Each point is reached from the start by the listed moves, each made 0, 1 or 2 times, or once backwards (-1), plus a little noise. Is the number of moves made odd or even? Then give how often each move was made.

Moves:
(1): [ 32 -13  -2 -15   4]
(2): [ 18  19  -3  22 -27]
(3): [ 6  1 24  7 -4]
Start: [ 3  2 -8 -2 14]
Points:
[ 35 -12 -10 -16  17] => odd (1, 0, 0)
[ 43 -45 -33 -60  54] => even (2, -1, -1)
[ 28 -28  41 -26  39] => even (1, -1, 2)
[-51  -4 -25 -15  40] => odd (-1, -1, -1)

Moves:
(1): [ 6  1  0 -7 11  6  3]
(2): [ -2  15 -10  -5  -1   4   0]
(3): [-1  8  4 -5 -4  5 -4]
(4): [ 7  3  0  2  2  3 -3]
(5): [-6  8 12 16  0 12  4]
(6): [ 4 -5 -7  4 -2 10  6]
Start: [ 1  6 -3  3  0 -1  2]
Points:
[ 17  13 -23 -31  19   3   4] => even (2, 1, 0, 0, -1, 0)
[-5 60  1 -1 -2 16 -9] => even (0, 2, 1, 1, 1, -1)
[10 37 -4  7  6 39  6] => even (1, 1, 1, 1, 1, 1)
[-19  47  15  -4  -9  12  -5] => even (0, 1, 2, -1, 1, -1)

Moves:
(1): [11 -6 -1  5  1 -3 -4 -7 -1 11 14  2]
(2): [ 0 13 14  4  8 -2 -2 -3  6  3  5  1]
(3): [ 9 -3  6 -3  0  1 -5  6 -3  5 -9 11]
(4): [ 4  2  5  8 -9  8 10  3  2 11  6 -5]
(5): [  3 -12  -5  10   8   1 -13  -2   1   7 -12  -5]
(6): [  3 -11   2   0   6  10   1  -3   1  -4   2   8]
(7): [  1  17   1 -13   7   1   7  -6  -6  10  -1  -6]
(8): [  7 -15  -6  -5   6  -5  -1  12   7   3   6  -4]
(9): [-3 -2  3 -1  4 -6  2 -6  3  9 -4  3]
(10): [ -1   6 -11   8   4   4  -3   2   7   7   5   9]
(11): [ -7   1   5   2   5   1   1   1 -10   6   6   0]
Start: [-11   4  10  10  -5   0  -4   4   2   9   2  -5]
Points:
[ 20  31  60 -13  11  31  27  16  14  24   3 -18] => even (-1, 2, 1, 2, 0, 2, 2, 1, -1, -1, -1)
[-27 -23 -17  15  29   4 -25   4   5  28 -34  35] => odd (-1, -1, 1, -1, 1, 1, 0, 0, 2, 2, 1)
[  0 -46  35  14 -30  16  13  21  -1  23 -33  16] => odd (-1, -1, 2, 2, 0, 1, -1, 0, 2, -1, 0)
